Rows are points. The ring and each string are closed loops that go straight from each point to the next, and from the last back to the first. Before rounding, they use only three directions, however many columns there are. Count how often each string passes through the ring. Passing back the other way cancels.

Ring (8 x 3):
[[ 15.3 -19.2 -24.8]
 [ 19.8 -16.6 -18.1]
 [ 17.1   2.8  -4.4]
 [  6.7  16.0   4.5]
 [ -7.0  20.0   7.1]
 [-11.9  16.7   0.3]
 [ -9.8   5.2 -18.8]
 [ -1.3  -6.6 -28.8]]
String (30 x 3):
[[  9.5 -25.0 -36.0]
 [  4.8 -11.1 -50.5]
 [ -0.1  -9.7 -46.6]
 [ -3.1 -14.3 -23.6]
 [ -1.3 -13.5  -4.4]
 [  2.1  -1.4 -10.6]
 [ -3.4   8.6 -36.6]
 [-10.6   8.3 -50.8]
 [ -9.9   8.2 -54.7]
 [ -2.1   6.3 -38.8]
 [  3.1  -0.1 -13.5]
 [  1.8 -13.8 -10.4]
 [  4.0 -20.0 -21.4]
 [  9.5 -21.7 -39.3]
 [ 15.2 -20.6 -46.2]
 [ 17.3 -28.8 -25.3]
 [ 14.6 -27.7  -5.1]
 [ 10.1  -9.1 -11.2]
 [ 15.5  -6.4 -22.9]
 [ 30.2 -12.9 -35.7]
 [ 26.8  -7.8 -32.0]
 [ 12.2  -0.2 -19.5]
 [  9.5  -5.3  -8.7]
 [ 14.5   2.0 -26.8]
 [ 24.5  -8.3 -32.3]
 [ 27.9 -26.9 -20.8]
 [ 17.8 -27.3  -6.2]
 [  9.6 -15.1  -5.9]
 [  6.9  -7.9  -9.7]
 [  8.0 -22.2  -5.0]]
Times through: 1
String, 29 rows:
[[-11.2   4.3 -37.6]
 [ -4.0 -11.8 -15.7]
 [  2.3 -10.5  -2.8]
 [  4.0  -0.6 -15.1]
 [  7.5  -2.1 -47.3]
 [ 15.0 -18.8 -56.2]
 [ 15.8 -12.5 -44.3]
 [ 11.0  -2.5 -28.0]
 [ 26.2 -20.1 -39.0]
 [ 27.9 -26.2 -21.3]
 [ 17.7 -24.2   3.9]
 [ 11.0 -10.7  -0.7]
 [ 12.7   1.0 -14.1]
 [ 23.7   9.6 -20.1]
 [ 25.5  15.2 -11.0]
 [ 16.8   4.9  12.8]
 [  6.0  -4.4   9.2]
 [  4.8   4.9  -6.3]
 [  3.7  30.7  -8.0]
 [ -2.2  37.2   4.2]
 [ -6.6  33.4   6.8]
 [ -6.4  28.7  -5.0]
 [  1.1   7.0  -8.7]
 [ -5.8   5.0   7.5]
 [-14.7   6.2  16.2]
 [-12.7   1.0  11.5]
 [  1.0  -1.7  -3.6]
 [ -1.1   7.5 -17.8]
 [-10.5  14.2 -36.0]]
Times through: 3
